Each row of a before or after table is a point. The points were changed in one or more steps. Then noise was added and the rows were shuffled. The steps act on how far a point lies along the listed directions, d1 being the first. Name the steps. A step turns or swaps two directions, mirrors them in a line or flattens them onto one, adds a multiple of one to another, or multiplies one. Angles are multiples of 10 degrees, from the lower direction toward the higher: turns from -170 to 170, lines from 10 to 170 but not 90. Use the fewest steps. Two steps may share a direction if one is a turn and the other turns, adds or multiplies; they go together, in the order done. Otherwise the lowest direction goes first.

Directions:
(1): -10,-57
(2): -57,10
Before (13 x 2):
-10,-51
-67,0
-37,35
-73,-43
-87,-61
35,21
-1,-51
-52,46
31,-29
-40,-48
42,16
-68,45
-25,-18
After (13 x 2):
22,25
7,-28
-13,-22
-42,-68
-33,-49
-5,-50
-21,-52
-12,29
-17,41
-25,-5
21,17
-22,37
-6,-55
Steps: multiply d2 by 0.4

Directions:
(1): 15,14,92,18,-10,-27
(2): 19,-19,27,-32,-29,83
Before (13 x 6):
2,7,16,3,7,-3
8,2,-7,7,-1,-17
-3,-8,15,7,0,-8
5,2,24,2,0,-15
-12,2,-95,-8,8,14
-13,5,-7,7,3,-17
7,0,24,-1,-9,6
-2,9,2,7,2,-19
-1,-7,0,-7,7,19
6,-9,13,-7,-1,1
1,10,26,1,-7,5
5,0,10,13,3,12
-11,7,-18,2,9,-17
After (13 x 6):
-3,1,20,-1,-10,9
-1,-1,-12,12,7,10
9,34,60,35,1,-60
-3,-15,-3,-3,-3,12
5,1,10,-6,-10,15
15,-2,10,-1,-10,5
-4,-5,-24,-6,-1,8
1,0,-6,-7,6,17
-7,4,-23,-7,-1,16
1,6,28,-2,-5,2
4,-9,-9,-16,-3,20
1,-10,-13,-8,4,0
-7,0,-6,5,17,-11
Steps: turn d1 and d2 by 140 degrees

Directions:
(1): -10,13,28,-8,-27,-79,-11,56,-12,83,-15
(2): 71,-9,85,-12,18,6,-11,27,11,-14,68
(3): 53,19,-68,-28,31,-5,17,50,78,7,-9
(4): 32,74,12,61,-16,-35,-8,-69,42,7,-1
Before (13 x 11):
10,27,23,37,-11,3,-6,-50,22,-35,22
26,-19,38,8,22,14,-21,1,-21,4,25
19,-21,53,18,-7,41,-22,-8,-22,-40,66
31,54,-78,54,18,40,1,-73,92,-47,-11
4,-10,2,4,-6,18,6,-27,11,-11,-9
68,35,-60,27,25,32,39,-51,95,-25,-10
16,-35,62,-21,-17,22,-16,26,-53,1,31
43,43,-33,39,18,39,31,-72,61,-62,4
32,7,-42,20,16,23,11,-21,32,-31,-10
28,5,-7,4,6,32,16,-38,18,-43,16
16,-25,38,-23,18,-12,-5,43,-14,20,32
27,-38,48,-46,38,35,7,17,-26,-11,63
75,16,21,-6,24,-20,-16,19,47,20,29
After (13 x 11):
34,50,-26,35,8,2,27,-49,57,-28,-7
4,-10,4,3,-8,14,8,-24,10,-7,-12
26,11,-42,16,11,11,9,-15,27,-17,-13
41,-43,27,-50,50,56,12,7,-12,-39,66
24,-22,29,-21,21,4,0,35,-9,-1,31
12,33,38,31,-18,-29,-9,-24,18,-2,20
15,59,-66,53,3,-2,-4,-48,79,-2,-25
26,-20,46,15,1,46,-19,-4,-14,-41,71
37,-18,33,5,26,20,-22,4,-15,-3,26
54,44,-57,26,12,-4,35,-28,86,10,-19
74,24,12,-11,22,-38,-18,30,52,36,21
27,-39,52,-22,-3,46,-15,16,-41,-23,36
28,5,-8,3,3,24,20,-26,16,-36,13
Steps: add 0.7 times d4 to d1; turn d2 and d3 by 10 degrees
